Each row is a point. The last column is the point's height on a tilted bowl or saddle (a function of degree 2), plus a little noise. Count its main directions that bend up, bend down and stay straight.

Points:
[[-10 -22  -4]
 [ 44 -37 -34]
 [-11  21  -3]
 [ 16  -3   4]
 [ -1 -35 -15]
 [-23  56 -53]
 [  6 -61 -58]
 [ 16  17   1]
 [ 10 -34 -15]
 [ 27 -43 -32]]
Directions: 0 up, 2 down, 0 straight

Points:
[[ -7  14  21]
 [ -6 -26   0]
 [ 26 -20  10]
 [ 30 -23   6]
 [ -2   2  24]
 [ 43 -64 -73]
 [-47 -12 -36]
 [ 31 -26   2]
 [ 36 -35 -13]]
Directions: 0 up, 2 down, 0 straight

Points (18 x 4):
[[ 25  40  -4   9]
 [-59 -27 -14 -49]
 [-20  17  54 -35]
 [ 21 -14  30  22]
 [ 13   6  -8  33]
 [-45 -36 -47 -50]
 [ 31  35  -1  16]
 [-14  23 -44  -9]
 [ -4  56 -15 -24]
 [ -2  29  12  10]
 [-60 -21  -2 -48]
 [ -5  -7  13  24]
 [ 17  25  33   7]
 [ -8  -2  71 -43]
 [ -4 -52 -23  -4]
 [ 17   5   7  34]
 [-32  15 -27 -10]
 [-32 -56   6 -30]]
Directions: 0 up, 3 down, 0 straight

Points, 26 rows:
[[ -7 -53  37  19  30]
 [  3  -4 -32  -6  17]
 [ -6  22  32 -38  27]
 [-20  12 -19  24  20]
 [-19  27 -44 -10  27]
 [-19  17 -17  21  20]
 [ 23   1 -36  31  23]
 [-18 -39  -8 -14  20]
 [ 32  23   2 -25  23]
 [-36  53  41 -10  43]
 [  6  -5 -15  35  19]
 [-64  37  -6  26  42]
 [ -2   2  59   7  30]
 [-17  19 -49  -3  26]
 [-30  -3   5  13  19]
 [ 16   8  28   0  18]
 [-17  21   4 -47  26]
 [-22  14  14 -57  31]
 [-71  24  13  49  52]
 [ 17 -18 -40 -33  25]
 [  9 -15  40 -17  22]
 [ -4  23 -66   2  33]
 [ -3 -30 -21 -78  40]
 [-20 -53  54 -48  45]
 [  8  19 -18  38  22]
 [-50  -8  39 -21  33]]
Directions: 4 up, 0 down, 0 straight

Points:
[[ 62 -45  -2  24 -12]
 [-11  24  29 -18  -2]
 [  6  12  10  13   7]
 [ 63  40 -13 -66 -58]
 [ 15  26  17 -30  -3]
 [ 43  10 -11  31 -16]
 [-21  18 -13 -42 -31]
 [  4 -13   5 -29   7]
 [ -2  19   2 -11  -1]
 [ 30  75 -13 -20 -42]
 [-22  46 -19  41 -79]
 [-20  35  34  15 -20]
 [ 11  34  31  -4  -1]
 [  4  -5  11 -13  16]
 [ 21 -24  12 -20  18]
 [  2  12  29  58 -19]
 [-48 -36  22  71 -44]
 [ 49 -23  -3  -9   2]
 [-16 -30 -38  38 -55]
 [ 36  34  51   1  -6]
 [ 25  31 -34  -1 -21]
 [-31 -18  18  29   1]]
Directions: 0 up, 3 down, 1 straight

Points (43 x 7):
[[  8 -17  36 -11   5  37 -26]
 [-56 -18  12  19 -18   9 -13]
 [-73  -4  53 -47  34  52 -60]
 [-15   6  41  37  73  29 -55]
 [-23 -32  21 -10 -24  24 -20]
 [ 35  60 -14  25 -22 -13 -37]
 [-21  28  24  32  -3 -12 -20]
 [ -9 -34  -1   1  12 -15 -11]
 [ -5 -18  -4  26  -4 -19  -9]
 [-58  19  -6  25 -44 -13 -24]
 [-11 -44 -13 -19  24 -25 -18]
 [-20  30 -11 -16 -18 -45 -25]
 [-58 -28  22 -22   2 -19 -30]
 [-16   0 -15  42  10 -61 -33]
 [ 47   3   3  19  45 -18 -35]
 [ 20  33 -33 -18  23 -19  -7]
 [ 23  -1 -30  16 -14 -41 -12]
 [  3   4  19  10 -31  19 -17]
 [-37  -3  37  40   5  14 -14]
 [ 20 -32 -19  -7  46   3 -14]
 [ 35   6  -1  30  61 -25 -44]
 [ 60 -51  -9  25   1  21 -32]
 [  8  32  23  29 -10 -31 -33]
 [ -4 -16  -2  31 -31 -18 -14]
 [-22 -18   9 -24  48  21 -24]
 [ -6  -6   4  32 -16  -4  -8]
 [ -2 -10  57  44  13  24 -30]
 [ 43 -17   8 -15 -54  34 -43]
 [-14  29  17  40   0  28 -17]
 [-34  40 -15  -3  34 -58 -45]
 [ 52  -6   6  10  59  25 -39]
 [-51  42  20 -20  25  -4 -32]
 [-16 -37 -32  17 -46  34 -26]
 [  1 -21  52  39  -4  86 -52]
 [-37  20  37  -4 -38   0 -27]
 [-59 -31  19  74 -14  17 -20]
 [ -8 -54  32 -44 -30  37 -52]
 [ 23  31 -42   6   2 -27  -7]
 [ 26 -10 -35 -35 -11  -1   1]
 [-12 -45  68   4  15 -10 -46]
 [ 29  -3  17 -35   9 -20 -24]
 [ 23 -10 -45   3  24 -47  -9]
 [-45  34 -45 -38  -1  -4 -17]]
Directions: 0 up, 5 down, 1 straight
